Every row gives one point. Each copy is the shape, with its points in the same order, turned, moved and blurred by noise. Say if it was mirrored as well.

Shape:
[[ 15 -30 -11]
 [  5  34 -44]
 [ -7  31  24]
 [-19 -15 -21]
 [ -1  24 -28]
 [ 67 -42  23]
 [-67 -25 -18]
 [ 19  49  61]]
Copy 1:
[[ -9 -18 -16]
 [ 16  42 -43]
 [ 25  33  23]
 [-25  12 -15]
 [ 10  35 -25]
 [ 30 -66  -4]
 [-65  35   6]
 [ 63  21  51]]
Copy 1 is: only turned
Copy 2:
[[ 13 -26  10]
 [ 26  30 -30]
 [  1  38  32]
 [-15 -10 -12]
 [ 14  24 -17]
 [ 61 -43  49]
 [-61 -13 -21]
 [ 21  61  72]]
Copy 2 is: only turned
Copy 3, 8 rows:
[[  1 -38  23]
 [ -5   2 -37]
 [-59   5   9]
 [-20 -44  -7]
 [-15  -5 -24]
 [ 18 -13  82]
 [-51 -79 -23]
 [-66  42  40]]
Copy 3 is: only turned

Shape, 7 rows:
[[ 61  39  -8  19]
 [-42 -42  -3 -19]
 [-35 -43 -43 -45]
 [ 35 -40  -8  69]
 [-16 -21   3 -33]
 [ 11  41 -18  16]
 [ 44  34  -8 -13]]
Copy 1:
[[ 64 -19  64   4]
 [-18 -12 -32 -39]
 [-10 -32 -26 -74]
 [ 14 -66  10  48]
 [ 12   1 -18 -40]
 [ 24  -7  61 -12]
 [ 64  -3  46 -18]]
Copy 1 is: mirrored
Copy 2, 7 rows:
[[ 32 -50 -36  31]
 [-17  28   5 -55]
 [-31   3 -10 -85]
 [-42 -37  31  32]
 [  7   4   2 -60]
 [ 15  -4 -48  11]
 [ 38 -39 -32  -6]]
Copy 2 is: only turned
Copy 3:
[[-42  43  -6 -12]
 [ 67 -38  -2   3]
 [ 91  -3 -27  -1]
 [-41 -33 -48  33]
 [ 51 -13   8 -20]
 [ -3  50  15  15]
 [ -8  41   3 -27]]
Copy 3 is: mirrored

Shape:
[[ 29  24  45  54  23  -5   3 -36]
 [ 19   2  -4 -59 -51   2  57 -56]
 [ 53 -28 -55   3 -53  -7 -29 -56]
 [ -5 -32 -22 -47 -32 -33  29  17]
 [ 55  34  15  -6 -25 -25  -4 -12]
 [ 19  40 -30  -3  31  23  10  31]
 [-10  33 -43 -20   3  26  26  25]
 [-25 -33 -43 -25  26  84  35  12]
 [ 16  54  60 -40  -8  52 -20 -41]
 [-33 -14  -7  55 -31 -15  19  40]
 [-17  48 -18  40  56   9 -20   4]]
Copy 1:
[[ -1  32   4  50  45  11  -9 -45]
 [ 19  41  -6 -22 -19  27  91   5]
 [-36  -5 -65 -22 -24   2  55 -68]
 [  5  -2  -7 -34 -21 -23  27  41]
 [ 28  39 -24  -4  -8 -11  -8 -48]
 [-19  38 -35  25 -15  25 -37  37]
 [-16  36 -27  26 -49  28  -4  44]
 [-29 -27 -46  10   0  66  28  86]
 [  4  51  37 -15   1  83  -6 -35]
 [-13 -40  21  65 -25 -32  -4  13]
 [-65  33  -7  43  18   6 -52  10]]
Copy 1 is: only turned
Copy 2:
[[ 70  -4   3  54  36 -28  13 -13]
 [ 18 -49  22  -5 -62  34  65 -29]
 [ 18 -71 -47  30 -35  28 -15 -77]
 [-33 -47 -25   7 -61  -5  33  14]
 [ 71 -28 -27  30 -45 -18  18 -10]
 [ 39   1 -70  -3   7  16  27  37]
 [  8   5 -57  -5 -14  40  39  30]
 [-34 -16 -24 -46  36  64  17  26]
 [ 82  36  20 -38 -21   2  17 -28]
 [-25   1 -20  79 -13   7 -13  40]
 [ 30  39 -69  31  48  -7  24   4]]
Copy 2 is: only turned
